Each row is a point. The last column is the point's height on a tilted bowl or saddle (a function of degree 2), plus a little noise. Along how many of its main directions does it bend up, bend down or stay straight?
(in the rows, 128 means zero)

Points (15 x 4):
[[ 77 133 125 149]
 [ 74  60  73 193]
 [ 97  95 122 136]
 [150 125  90 138]
 [ 65 168  74 206]
 [ 81  84 122 148]
 [191 117 110 145]
 [ 70 129 132 152]
 [143  90 145 134]
 [106 113 155 138]
 [164 146 176 165]
 [110 135 137 134]
 [117 145 159 146]
 [144 176 184 188]
 [148 152 149 146]]
Directions: 3 up, 0 down, 0 straight

Points (27 x 5):
[[148  50 131 158  73]
 [136 134 138 151 167]
 [182 129 145  93 133]
 [160 144 152  79 147]
 [119 193 166  64 106]
 [141 173 125 116 149]
 [222 117 165 122  53]
 [200 107 168 155  71]
 [126  99 122  77 134]
 [147 128 172 145 156]
 [160  67 128 148 108]
 [123 114 135 142 168]
 [177  90  92 188 102]
 [ 78 112 118 147 129]
 [187 158 104 119 117]
 [ 97 148 168 100 164]
 [195 155 116  85  83]
 [100 143 156 145 157]
 [202 148 115 117 100]
 [182 122  97 145 141]
 [114 147 130 158 158]
 [ 83 162 133 102 130]
 [109 181 117 136 137]
 [ 90 215 152  79  55]
 [126  79 118  98 133]
 [124 126 171 101 179]
 [150  82 151 153 121]]
Directions: 0 up, 3 down, 1 straight

Points (45 x 7):
[[141  74 121 139 118  65  99]
 [152 187 163 172 183 172 117]
 [ 80  95 108 121 209  80  61]
 [ 81 121 190 134 143 143  97]
 [ 97 114 120  82 105 132 117]
 [ 52  84 104  59 129 158  67]
 [150 136 160 149 154 174 122]
 [129 120 142  81 174 127 114]
 [117 110 134  74 136 162 115]
 [118 112  96 152  84  93 102]
 [113 121 121  47 166  65  59]
 [159 128 160 102  96 158 110]
 [118 160 136 153 136 106 142]
 [154  68 193 136 134 100  74]
 [118 136 141 147  56 135  99]
 [133 100  98 138 176 163 113]
 [193 121 194 124  76 101  53]
 [ 92 151  77 137 151 146 105]
 [128 109 112  82 125 154 126]
 [127 109 127 110 134 181 124]
 [ 77 170 160 152 158 109 121]
 [183 159 187 196  95 162  80]
 [152 147  94 148 150 153 122]
 [130 180 117 161 109 163 128]
 [ 93 157  99 139 133 107 121]
 [181 108  70 107 119  91  91]
 [158  95 172 151  96  85  86]
 [147 108  74 164 133  79  87]
 [164  59 108 126 165 110 113]
 [121 141  99  96 130 128 128]
 [ 81  52  88  75 104 173  92]
 [148  75 113 160  90 117 103]
 [104 134 111 150  89 168 110]
 [183 131 120 146 128 188  99]
 [191 162 183 106 127 162  92]
 [117 101 144  84 123 104 121]
 [123  74 131 175  97 142  95]
 [185 118  63  90 110 104  79]
 [159 136 162 128 117  74 109]
 [ 95 193 107 137 153  58  88]
 [137 102 165 130 156 178 109]
 [ 78 190 128 124  94  76  91]
 [111 131 112 112  79 148 114]
 [219 136  87 137 174  85  41]
 [124 155 100  91  93 160 104]]
Directions: 0 up, 5 down, 1 straight

Points (66 x 9):
[[ 89 120 190 152 126 104 139  43 201]
 [162 132 148 141  99 119 153 134 119]
 [107 174  78 115  95  98  82  90 132]
 [ 49  82 195  28 108  82 122 100 124]
 [ 95  59  96 125 152  86 154  53 152]
 [194  96 126  80 183 133 109  61 212]
 [154 150 169 144  86  67 139  72 175]
 [124 144  75 115 153 121 102 146 128]
 [195 146  77 137  89 124  97 138 124]
 [149 149 128 109 124 139  47  87 188]
 [ 99 114 110 147 171 112  91 103 127]
 [156 129 180 136 108 141 111 146 126]
 [ 91 134 134 139 176 146 192  90 152]
 [120 147  71 176 188 154 153 130  98]
 [189 128 154 130  75 149 167 147 138]
 [132 141 121 100 151 156 129 121 132]
 [180 128 122 129 101 128 162 171 135]
 [ 96 185  95 131  79  76 140 193 168]
 [129  53 121  91 111 153 170 104 126]
 [ 97  63 106 125 138 127 160 116 108]
 [113  84 122 106 102 147  89 138 142]
 [172  94 175 177 176 123 151 176 146]
 [130  98 156 123  57  97 114 115 130]
 [117 133 106  87 153 118 167 154 149]
 [ 77 107 148 139 198 196 108  92 143]
 [130 100 173 106 128 123 128 167 118]
 [ 90 158 103 104 155 146  88 104 124]
 [183 104 118 134 161 170 160 126 156]
 [105 111 171 178 138 180 148 119 162]
 [124 118 139 127 108 150 140 129 127]
 [115 191 134  85 142 132 135 133 113]
 [107 215  67  44 124 143 153 165 104]
 [146  63 172 131  74 164 137 138 117]
 [ 75 138 120 185 136 140 149  99 131]
 [148 120 141 106 165  97 159 171 149]
 [151 114 108 146 123 138 125 134 124]
 [151  84 108 164 112 107 119  99 133]
 [165  94 112 102  90 133 143 146 138]
 [ 92 135 157 146 202  73 129 147 180]
 [211 176 120 143 129 176 130 126 153]
 [147 176 104 134  79 110  84 133 110]
 [ 56 128  30  78  59 110 115 118 192]
 [109  96 122 123 121 136 160 153 136]
 [ 65 110 124 127 152 142 170 183 186]
 [152 170 130 125 212 143 143 150 165]
 [ 58 128 121 120 135 100 119  51 159]
 [194 140 113 123 113 152  86 114 151]
 [119 115 206 174 139 164 189 180 221]
 [172 144 134 156 165 179 109  81 180]
 [160 161 128  96  85 133 144 119 110]
 [137 146 137 148 122 131 148 117 126]
 [137 141  99  98 152  95 129 146 133]
 [ 93 116  81 120 134 135 152 112 115]
 [119 142 126  98 134 140  84  18 217]
 [ 74 109 121 201 112 196 205 106 204]
 [159 128 175  33  70 165 175 177 137]
 [127  83 140  93 125 162 105 144 138]
 [106 151 198 146  90 106 153  58 205]
 [152 100 129  99  86 112 164 134 130]
 [113  90 151   8 121 103 103 135 151]
 [105 172 191 149 154 127 128 134 164]
 [ 88 107 100  84 131  67 124 110 177]
 [126  77 145 138 128 133 156 102 111]
 [170 123 155 178 162 122  68 150 163]
 [183 175 167 127  79  80 116  96 110]
 [142 185 189 144  97  91 141 143 110]]
Directions: 5 up, 2 down, 1 straight

Points (63 x 9):
[[109 122 110 138  77  84 137 155 110]
 [123  82 155 128 166 190 127 102 118]
 [146 164 102 186 134  98 142 137 137]
 [ 69 125 128 178 164 135 144  25   7]
 [136 138 101 188 147  98 125  89  99]
 [152 154 132 156 175 158 147 168 127]
 [122 158 132 147  88 180  94 107 138]
 [133 137 144 157 122  64 136  96 108]
 [ 54 132  48 144 103 142 192 129 127]
 [131 214 113 131 171 105 158 100 132]
 [108 113 103 103 111 135 144  81  99]
 [107 124 142  69 154 103  92  94  92]
 [144 135  93  78  94 112 116 173 106]
 [134 154 115 191 120 153 100 132 131]
 [118 126 173 148 104 117 129 154 116]
 [113 165  84 122 137 130 128 104 125]
 [ 94 110 118 190 169  91 180 147 104]
 [ 84  65 147 176 178 126 110 147  97]
 [103 122  97 145 145 163 127 146 127]
 [133  94 130 153 171 122 110 125 112]
 [135 104  98 112 119 120  82 129 118]
 [112  90 143  65 142  35 196 188 171]
 [ 88 191 109 112 121 126  79 133 129]
 [116 103 108 108  95 212 154  99 121]
 [119 112 133 147  91 116 170 165 139]
 [109 146 118 156 146 137 153 188 128]
 [ 94  88 132 130 151  78  80 186 102]
 [147 147 116 104 119 101 104  96 128]
 [ 96 127  56 124 121 147 129  98  94]
 [104 169 106  98 109 132  92 124 123]
 [107  62 143 146 121 166 138 148 139]
 [ 93 165 134  86 101 125 150 148 125]
 [154 114 111 246 109 146  99 139  74]
 [ 74 217  62 104  74  67 153 169 129]
 [ 70 125 139  53 179 103 130 136  93]
 [131 113 184 103 148 143 125 151 117]
 [136 179 105 141 163 139 124 157 137]
 [135 157 192  88 136  88 129  89  79]
 [137  85 178 163 128 109 170 120 127]
 [125 124 131 249 186 134  83 109  42]
 [ 57 191 135 115 136 128 187 139 142]
 [222 123 148 121 137 168 123 117 170]
 [ 88 140 154 158 114 160 140 134 136]
 [ 81 160 129 212  86 152 161 110 107]
 [ 54 114 105 119 146 142  98  42  59]
 [ 88 122 119  91 170 145 165 136 121]
 [116 184  99 125 136 132 139 151 143]
 [100 104 158 189 100 154 143 122 122]
 [141 100 180 144 132  92 117 158 113]
 [146 139 123 153 134 100 161 105 141]
 [141 102  91 111 190 166 100 180  78]
 [203 130 159 177  43  84 168 124 114]
 [ 96 187 108 145 174  83 151  97 104]
 [125 153 150 147 184 137 127  92  95]
 [ 86 132  76  89 151 114 146 149 116]
 [162  88 150 160 125 135 126 125 130]
 [122 160 122 119 187  84 121 126 118]
 [ 20 139 101 118 129 111 111 164 145]
 [ 84 134  88 110 107 104 159 126 128]
 [117 136 124 170  96 139 111 102 118]
 [188 118 218 165  81  88 128 141  81]
 [195 125 125 108 129 108  98  96 155]
 [158 130 103  76 127  84 134  68 109]]
Directions: 2 up, 4 down, 2 straight

Points (60 x 9):
[[142 154 166 148 195 123 127 173 153]
 [170 164  96  99 155 102 159 149 163]
 [114 116 159  71 118 129  80 135 155]
 [156 144 132 146 110 143 124 137 144]
 [173 144  98 169  85 185 110 135 161]
 [129 148 125 111 165 196  63 210 182]
 [101 135  84 102  39 130 128 155 154]
 [159 121 115 164  60 142 109 155 156]
 [ 94 186 150 119 216 116  90 129 159]
 [142 156 145 111 142 130 188 121 148]
 [ 47 164  96 161 108 138  77 138 164]
 [ 88 127  93 122 130 108 125 210 163]
 [165 113  99 164 114  82 142 103 155]
 [107 150 143  86 124 161 112 147 147]
 [ 17  39 151 147 114 169  93 105 208]
 [158  91 181  62 149 149 106 100 167]
 [ 79 206  85 106 152 214  96 164 194]
 [ 82 195 114 100 114 147  78 159 162]
 [158 111 154 120 193 111  92 160 162]
 [125 155 122 133  97 142  45 125 152]
 [102  61  72 153  70  92 164 181 160]
 [178  76 130  92 204 147  62 121 184]
 [154 103  98 116  79 175  91 140 154]
 [117 165 144  98  73 106  78 150 157]
 [116  99 131 135 128 125  83 165 149]
 [ 96 144 119  93 162 110 124 116 149]
 [ 88 117 123 139 120 110 157 137 145]
 [ 79  73 119 159 151 151 142 139 162]
 [120  96 149 121  83 148 162  85 154]
 [ 99  92  79  94 127 107 131 131 152]
 [134 134 107 154  60 116 157 150 150]
 [153 144 138  95 213 193 125 100 163]
 [ 90 168 130  72 152 130 182 172 169]
 [120  65  93 142 173  94 121 112 163]
 [109 117 133  31 137 148 162  61 175]
 [126  97 125 113  82 135  85 141 149]
 [127  79 154  96 132 148 134 128 153]
 [166 145 139 106  84 171 158 177 164]
 [ 96 170 142 157 120  79 167  89 157]
 [123  95 118  99 164 135 114  84 153]
 [169 114 127 130 159 141  77 157 158]
 [118 138 122 167 159 171 146 105 147]
 [162 149 135 143  87 127  90 126 151]
 [175 148 174 114 216 116 101 139 165]
 [148  74 142 144 197  41 141  84 188]
 [101 160 194 217  89 166 124 167 164]
 [168  91 177 115 147 120 112 179 167]
 [ 99 157 113 159 146 142  96 123 146]
 [163 121  92 112 100 121 117 101 145]
 [181  79 172  58 125  87 143 158 190]
 [151  59 118  63  72 111  68 187 187]
 [173 173 100  93  89 131 106 146 162]
 [102  97 150  91 120 124 126 153 153]
 [172 137 126 122 144 158 158 151 152]
 [113 149 151  92  91 130 141 102 146]
 [ 99 171  95 138  91 131  87 220 173]
 [ 80 127 182 169 159 144  86 118 143]
 [159 123 124 127  80 123 121  69 153]
 [136 172 144 128 132 126 159 143 145]
 [167 168 111 128 120 110 107  91 155]]
Directions: 7 up, 0 down, 1 straight

Points (63 x 9):
[[ 87 141 105  71 106 130 169  99 137]
 [159 175 130 165 110 101 126 151 143]
 [118 152 165 147 142 137  57  95 137]
 [ 98 155 145  73 141 145 124 140 150]
 [128 138 111 107 161 167 136 162 169]
 [119  91  47 169  78 112 110  59 191]
 [115 130 147 131 146  68  42 101 147]
 [229 170 145 126 181  69 149 191 242]
 [107 135  95  77 125  90 117  78 138]
 [198 172 182 150 192 179 155  93 196]
 [149 140 117 185 142 137  94 101 147]
 [110 122 107 134 200 159 130 172 167]
 [124 134 129 143  39 165 102 106 115]
 [144 142 144 142 115 146 110 132 126]
 [119 167 160 189 109  77 137  76 176]
 [119 189 109 124 149  62 151 176 184]
 [154 127 106 107 194 139 156  99 184]
 [ 66 142 117 161  57  90 101 133 152]
 [146 143 110 104  54 139 142 144 126]
 [ 66  85 126 126 141 138 103 180 136]
 [133 149  90  55 151 173 146 121 194]
 [ 87  89 181  73  96 140 183 131 181]
 [ 87  73 106 141 223 145 111 199 160]
 [ 61  65 175 161 152 138 112 101 138]
 [148  84 121 139 150  95 174 184 157]
 [ 88 119 110 122 115 134 108 150 137]
 [172 135 162 106 181  76 139  88 191]
 [122  96 123 139 151 136  75 143 143]
 [ 80 139 118 168 161 130 133 188 132]
 [ 63 127 138  43 148  75 155 191 158]
 [130 136 153 133 155 153  67 121 141]
 [161 150 118 127 181  76 112  96 183]
 [100 121  78 121 107  99  84 149 151]
 [102  56 168 153 145 181 103 188 157]
 [122 156 102 141 139 137  89 147 148]
 [ 71 138  73  93 125 134 128  93 141]
 [ 89 155  84  91 110 147 135  85 141]
 [107  68 152 139 114  89 122  96 153]
 [ 88 116 152 146 124 189  78 148 127]
 [ 49 123 149 112 178 111 130 127  93]
 [132  75 140 174 100  97  88  70 163]
 [113 113 149 126 183  97 131  52 154]
 [129 158 129  85 107 129 121 106 135]
 [155 125 114  75 130 144 195 147 176]
 [142 155 102 110 148  97 100 116 160]
 [186 166 139 129 159 146 138 152 168]
 [158  88  87 168 125  78 144 137 152]
 [148 105 105 145 125 149 180 142 145]
 [118 108 126 110 136 102 117 108 139]
 [ 58  71 123 176 126 102  62  55 161]
 [174 188 133 154 146 139 134 138 155]
 [140 121 152 164 100 205  85 129 111]
 [113 119 119 147 128 114  91 117 134]
 [153 144 107  73 106  62 198 193 185]
 [ 95  97 152 127  83 102 154 171 150]
 [114 123 155 146 171 128 169 205 154]
 [109 122 106 168 204 118  67 101 163]
 [ 68 131  72  71 131 108 114 105 142]
 [135 149 136 189 128  68 171 130 162]
 [ 88 148 125 154 233 143 156 106 128]
 [145  94 137 118 150 111 173 107 156]
 [123 167 127  62 126 120 162 109 148]
 [106 124  98 184 104 131 138 134 141]]
Directions: 4 up, 1 down, 3 straight

Points (76 x 9):
[[ 89  67 117 152 106 165 147 100 149]
 [ 87 135 149 122  75 135 125 124 133]
 [129 101 115  98 131 105 168 127 144]
 [ 76 112  72 149  98 128 134 103 155]
 [ 90 139 145 181 173 146 137 173 133]
 [ 93 155 159 136 123 184 189 160 144]
 [117 136 212 166 134 110 108 189 141]
 [122 131  74 141 157 148 190 162 158]
 [139 172 124 160 141 137 134  97 151]
 [186  28  62 136 162 159  67  73 203]
 [133 131  78 135 158 134  47 137 170]
 [ 93 158 174 147 128  89 163 133 133]
 [116 104 114 134 149 141 138 162 135]
 [141 121 154  88  73  98 133 120 154]
 [136  83  86  92  60 191  92  89 176]
 [178 114  90  70  68 173  98  92 173]
 [161 154  77 193 141 144 168 111 172]
 [153  87 223 116 183  93  65  94 183]
 [ 83 114 137 124 148 113 145 169 125]
 [ 73  92  81 137 170 124 146 156 156]
 [183 141 159  98 157 101 144 100 157]
 [105 132 139  82 148 107 187 114 157]
 [160 131 101 137 163 112 115 118 142]
 [ 89 164 174 113 155 132  61 191 149]
 [ 87 124 171 178 170 109 122 100 150]
 [ 74 108 156 125 167 160 132  73 163]
 [ 88 158 179 114 109 168 245 153 166]
 [131 114 166 196 128  88 103 173 156]
 [119 112 140  85 145 126 157 122 143]
 [139 159 113 189 129  63 189 175 165]
 [120 147 138  78 136 100 106 132 149]
 [ 82  71 195 106 171 102  98 153 154]
 [113 123 156 178 152 178 149 125 148]
 [161  94  83 176 139 119 144 123 154]
 [103 119 102 119 111 182 142 100 151]
 [122 185  91 132 127  74 130  91 173]
 [133 147 102 197 112 127 120 100 158]
 [142 145 179 177  79 106  57 147 181]
 [ 99 131  98 149 120 115 148 106 140]
 [ 53 177 100 147 116  83 177 181 146]
 [103 119 159 117 173 207 118 141 162]
 [ 83 106 137 107 116 101 179 156 134]
 [175 134 149  64 132 101 105  98 164]
 [110 132 158 131 106 114 119 159 130]
 [119 119 125 117 104 119 141 152 131]
 [162  78 167 138 105 111 156 170 153]
 [105 100 128 176 149 137  92  99 156]
 [ 79  72  94 115 119 110 175 131 155]
 [161 128 182 195  91 110 147 147 154]
 [159 108 149 146 120 110 128 194 152]
 [ 76  57 125  75 108  80  46  79 232]
 [130 124  35 115 164 134 149 100 173]
 [ 82  86 187  91 144  90 139 129 154]
 [134  57  96 169  68  95 162  62 161]
 [171 212  82 192  88 150 117 144 207]
 [153 107 169 137 106 196 124 102 160]
 [129 130 143 171 127  81 114  68 165]
 [137 186  69  83 151 194 112 172 207]
 [116  76 154 147 126 171 136  69 158]
 [189 164 163 137 100 168 120 100 170]
 [132  90  70 148 113  84 140  87 162]
 [ 76 164 114  86  92 175 120 128 169]
 [121 120 151  96  55 164 134 105 149]
 [ 91 116 164  79 112 115 152 157 143]
 [107  89 146 162 139 128 133 141 133]
 [110 107 120 158  88 190  64 134 178]
 [147 108 172 112 130 155 149 121 143]
 [ 91 119 164 156 108 116 155  89 137]
 [171 125 132 127  96 132  74  95 153]
 [164 126 104 173  74  96 166 136 145]
 [130 112 113 136 117  57 148 109 157]
 [ 54 132 114 126 138  33 141 155 172]
 [ 88 131  57 175 154 137 106 156 174]
 [151 102 105 141 112 112 128  97 139]
 [112 148 176 147 121 107 164 158 126]
 [131 173 133 105  55  79 109 172 180]]
Directions: 6 up, 0 down, 2 straight

Points (65 x 9):
[[142 112  97 160  56 107 148  74 172]
 [134 135 139 146 100 150  90 103 144]
 [ 98 104 105 155  63 118 113 117 152]
 [ 82 112 117  90 151 150 126 113 140]
 [111  80 101 158 182 118  90 130 154]
 [112 102  91 188 121 172 104  74 165]
 [164 175 125 124 168 166 107  74 171]
 [146 128 137 125  79  66 150  84 159]
 [146 157 160 101 162  77 130  95 158]
 [164  84 103 139  49 104 129 118 172]
 [132 144 122 110 128 101 118 171 143]
 [102 111 177 161 164  95 125 144 155]
 [136 154  92 177 120 132  78  88 168]
 [ 89 142 173 127 137 133 132 107 138]
 [126 100 118 123 109  61 190  74 172]
 [152 119 148 105 198 167 107 159 162]
 [116 163 134  52 122  92  96 168 160]
 [ 86 184 117 105  36 103 161 118 148]
 [151 112 146 143  68 146 183  93 166]
 [136 142  74 131 163 126 116 141 143]
 [ 83 123  99 149 189 115 122  74 161]
 [151 114  75 133 126 158 145 185 149]
 [103 130 149 101 134  93  91 114 141]
 [125 169 170 123 164 150 181 138 162]
 [156 126  67  70 124 149  98 136 150]
 [ 96 123 145 165 162 126 102 180 162]
 [174 202 146 157 120 100 122 191 167]
 [118 156 210 173 155 179 101 126 172]
 [ 87 131 140 112 121 118  99 139 135]
 [157 161 183  74 154 159 173 111 175]
 [117 104 115  77 156 114  86 169 156]
 [101  93  90 140  82  89 122  75 161]
 [133 112 163 130 128 147 106 128 142]
 [126 136  71 144  65 144 142 144 158]
 [122 134  80 197  62 124 110 189 192]
 [ 61 115 112 126 110 130 109 128 143]
 [150 123  37 103  86  85 129  97 171]
 [ 91 132 132 105 137 129 118 115 135]
 [115  90 149 160 181  96  70 115 173]
 [136 136 121 159   7 155 150  55 193]
 [142  54 126 105  96 113 182 125 156]
 [126 110 110 144 147  57 154 102 156]
 [ 82  94  95  85 183  79 151  71 161]
 [120  92 198 135 205 168 116 122 186]
 [173  83 155 133 161 146 175 129 153]
 [ 70 121 182  74 121 150 153  88 160]
 [107  97 178 135 111 124  77 157 153]
 [121 113 148 123 146 149  85 166 153]
 [161 155 144 132 106 130 156 138 144]
 [167 137 129  48  62 142 139 120 170]
 [122  70 196 129 158 218 137  97 194]
 [161 106 125 106 180 154  90  78 155]
 [ 61 139 136  70  69 107 151  69 158]
 [ 95 175 101 124 161 192 152  42 180]
 [ 98 112 100 118 153  81 177 137 149]
 [152 128  85  79 133 111 120 131 142]
 [104 154 126  93  97 111 129 135 133]
 [ 38  87  98 143 169 125  91 124 173]
 [ 88 164 157 183 102 244 113 135 188]
 [137 124 133  99 153 182  63 136 165]
 [128  92  82 126 114  94 127 214 175]
 [ 97 117  75 124 154 135  69 122 157]
 [115 136 127 152 191 165 107 156 160]
 [150 110 130 165  75  82 147 110 160]
 [ 76 126  64  86 123 164 119 145 153]]
Directions: 7 up, 1 down, 0 straight

Points (72 x 9):
[[ 71 117  86 123 116 200 124  95 166]
 [181 121 109 186  50 107 149 109 180]
 [ 85  50 122 113 196 103 167  75 184]
 [149 120 145 169 139 111 160 167 145]
 [146 183 136 104 157  85  76 131 159]
 [144 147 163 135 148 128 134 118 136]
 [102 123 138 141 142 110 176 162 143]
 [126 103 100 121 195 111 131 148 150]
 [181 154 105 116  84 193 150 165 167]
 [134 153 157  95 123  88 118 123 143]
 [167 103  87 138 114 129 194 173 158]
 [144 110 145 122 146 125 187 116 142]
 [117  97 172 134 118 127 139  47 163]
 [115 168 209  95 108  85 178 215 186]
 [107 113  86 161  75 130 142 141 157]
 [105  99 100 139 104 148 142 150 145]
 [101 124 136 174 151 159 105 133 144]
 [109  11 153 129 138 154 132 142 176]
 [ 97 200 151  74 186  61 134 169 188]
 [116 140 117 130 206 133  97 151 154]
 [102  94 114 165 142  89 100 208 173]
 [ 86 135  55 162 194 197  57 188 215]
 [141 134 126 166 131 125  93 166 145]
 [ 90 129 128 205 155 110  89 102 162]
 [149 160 130 142 106  78 181 133 149]
 [165 106 150  92 173 135 166  86 156]
 [140 115  70 128  92 133 138 182 158]
 [109 159  95  91 108 168 103 129 149]
 [127 118 104 127 162 149  56 163 156]
 [131 137 167 138 129 133 151 154 136]
 [139 166 135  86 160 106 115  90 150]
 [127 119 122  73 131 100 140  98 145]
 [170 117 119 137 118 162 116 140 142]
 [140 126 123 190 187 113 107 141 155]
 [175 173 106 192  99  78  96  61 191]
 [ 85 150 135 112 143 124  84 115 143]
 [202 103 139 164 170 199 131 136 175]
 [164 131  74 110 186 146 162 128 153]
 [104 199 104  96 162  83 110 140 163]
 [125 129 114  95  96 125 121 127 138]
 [105 112 185  37 116  99  92 181 169]
 [148 185 125 186  83  97 102  96 174]
 [136  76 147 173 135 149 108 199 163]
 [110 161 202 140  90 141  61 176 169]
 [108 169 139 114  68 194  32  96 192]
 [149 150 137 167 115 107 193 139 148]
 [184 183 119  80  45 141 130 121 179]
 [127  83  98  96 144 106 135 146 147]
 [175  94 152  95 134 116  97  98 153]
 [ 90  89 117 129 147 155  89 182 155]
 [ 39 145 129 121 126 133 135 108 155]
 [118 165 101  76 163 123 110 173 153]
 [126  56 152 141 122 158 131 151 151]
 [140 115 114  48  75 137 119  53 183]
 [186 115 129  67 161 145 201 127 165]
 [126 144 107 116 195  96 110 105 152]
 [112 109 199 102 128 126  66  88 159]
 [161  87 114  89 162 174 118  68 166]
 [ 98  87 105 132 116 120  86 132 148]
 [136 118 134 153  81 137 154 110 146]
 [171 175 123 111 151 144  87 148 151]
 [107 151 120  81  84 127 161  83 157]
 [162 130 104 113  90 104 138  97 149]
 [112 111  75 105  41 140 150 197 188]
 [106  85 167 147 165  99 149  59 166]
 [142  86  88  73 116 112 130  80 162]
 [108 147  72  64 165 153 101 133 160]
 [110 120 127 104 125  93 144 170 142]
 [132 147 122  80 139 105 139 149 139]
 [ 39 144 161  76 155 114 129 124 163]
 [ 92  90 123  98 110 112 142 175 151]
 [146 142 116 106 132 139 197  71 155]]
Directions: 8 up, 0 down, 0 straight
